Rows are points. A path goes straight from each point to the next, and from the last back to the first. The post is the endless flat space through its rows: a point in 2 columns, a line in 3, a plane in 4, and so on, so that a path can go around it. How many times does the path go around the post? Going back the other way cancels.

Post (1 x 2):
[[ 3 -2]]
Path (28 x 2):
[[ 52 -24]
 [ 49   8]
 [ -2  33]
 [-49  22]
 [ -5 -18]
 [ 26 -17]
 [ 33   9]
 [  0  14]
 [-15   8]
 [-14 -22]
 [-35 -13]
 [-49  23]
 [  1  42]
 [ 31  -4]
 [ 32 -47]
 [-48 -24]
 [-43   6]
 [-27 -45]
 [ 44 -28]
 [ 56  26]
 [ -5  52]
 [-19  -1]
 [-22 -33]
 [ 43 -33]
 [ 32  19]
 [  3  24]
 [-43   3]
 [-28 -33]]
Times around: 3

Post (3 x 4):
[[-32  32  25 -15]
 [ 18  -3  23 -31]
 [ 30 -12  12  -6]]
Path (24 x 4):
[[ 76 -30   4 -43]
 [-11 -22   6 -30]
 [  3 -18  20  45]
 [ 29  36  39 -12]
 [ 67 -22  12 -37]
 [  9  -5  10 -45]
 [ -4  -7  24 -27]
 [  4  12  28   6]
 [ 57 -14  31 -20]
 [  9   3  16  31]
 [ 38  11  15  -9]
 [ 35  -4   9 -49]
 [-28 -20  16 -23]
 [ -7  -5  40 -10]
 [ 37   5   2  47]
 [-13  43  21 -68]
 [-15  10  30 -56]
 [ 14 -37  24  -9]
 [ 42  15  30  17]
 [ 19  19  21 -31]
 [-39  24  29 -84]
 [  2 -10  41 -70]
 [ 25  -8   6  43]
 [ 21  38  37 -39]]
Times around: 5

Post (5 x 6):
[[ -4 -11  15 -30 -28  13]
 [ 16  52  -1   5  36 -10]
 [ 16   8  45  35  -7  -6]
 [  2  -1   6 -16 -56  -2]
 [-38  -3 -47 -12  22 -15]]
Path (27 x 6):
[[-45   0  -8  18 -90   0]
 [-57   8 -10 -58 -62 -11]
 [ 21  17  40 -11   3 -23]
 [ 16   0  27   0  46  12]
 [ 24  -9  21  19 -52  14]
 [  1  23  68  13 -15  38]
 [-53  21 -22 -19 -50  12]
 [ 18  41   2  21  -7  22]
 [ 28   4   4  34 -56   6]
 [-31   9  -6  10  18  27]
 [-13  21  21  41 -55 -35]
 [-26  13  -3  13  10  -3]
 [-57  10   7 -53   8  -6]
 [  1   5   3 -31 -62 -45]
 [ 32   9   4 -31  -9   5]
 [-39 -22 -41   9  63  14]
 [ -7   3 -67 -32  -8  12]
 [ 61  -6  84  52  10  -1]
 [-20 -25   7  57 -49  13]
 [ -9 -18 -11   5 -56  24]
 [ 64  10  13   9  29 -12]
 [ 11   2  20  14   3 -24]
 [ 22  -3  -5 -28  57   6]
 [ 32 -34  39   4 -16  21]
 [ 24  22  14 -29 -34  -6]
 [-16  52 -29 -55  22  -6]
 [-43  51 -46 -17 -15  -6]]
Times around: 1

Post (7 x 8):
[[  3  -2  -4  11 -10 -26 -24 -60]
 [ -2 -30  29 -36  -2 -31  10  18]
 [ 48  58 -28   1 -25 -15 -34 -13]
 [ 29  48   9  24 -43  -7  51  29]
 [ 30  17 -16  25 -12  17   8 -32]
 [ -4  29   4 -33  -5  29  11  15]
 [-17  24 -16   4 -16  50  15  39]]
Path (32 x 8):
[[ 51  13 -30 -14 -19  -3   2  52]
 [ 33  63 -46  -7 -40  39 -29   1]
 [ 12 -20  62 -24 -35   4  33 -18]
 [ 15   6  27  -4 -10 -41  -7  21]
 [ 14  19  10  -1 -12 -26  11  11]
 [-16 -14 -19   9  -4  -9  49  62]
 [-28  19 -15 -24 -42  30  17  13]
 [ 38  17   9 -61 -21 -18 -23  -2]
 [  1  51   3  13 -33   0 -38   0]
 [ 29 -16  36  18  10 -15  32  46]
 [-13  46  33  27  -5  13  55  -6]
 [-28  48 -25  38 -10  18  48  52]
 [ 24   4   4 -21  -8 -20  29 -17]
 [ 24  -1 -24 -43 -12  36 -14  78]
 [-58 -45  25 -33 -11  -4 -57 -17]
 [ -4  20  52  -7 -35   1  18   3]
 [  9  -2  45   3  11 -10   8  17]
 [ 16  28 -17  -3  28   6  -3  28]
 [ 48  -7 -15 -16  -6 -47   6  48]
 [ 74  63 -42 -13 -37  13  -4  -1]
 [-28  -9  30  -9 -24  -5  19 -32]
 [ 23  52 -25   4  -2  77  -9  -2]
 [-42  13   8 -26   1   8 -25  16]
 [ 13  16  -6  32  -2  26  39  -9]
 [ 32  34 -42 -13   0   2 -25 -15]
 [-73  38 -11  -8 -42  56  67  14]
 [ 40  -1  23   3 -64 -52  12 -60]
 [ 19  -6  13  16  -6  -6  -1 -63]
 [ 15 -19  50  -2  14   2  54  48]
 [ 41  -6 -41 -49  18 -34 -80  82]
 [-16 -16 -46  31   0  48  50   1]
 [ 33   1 -27   5  14 -16  38  -1]]
Times around: 5
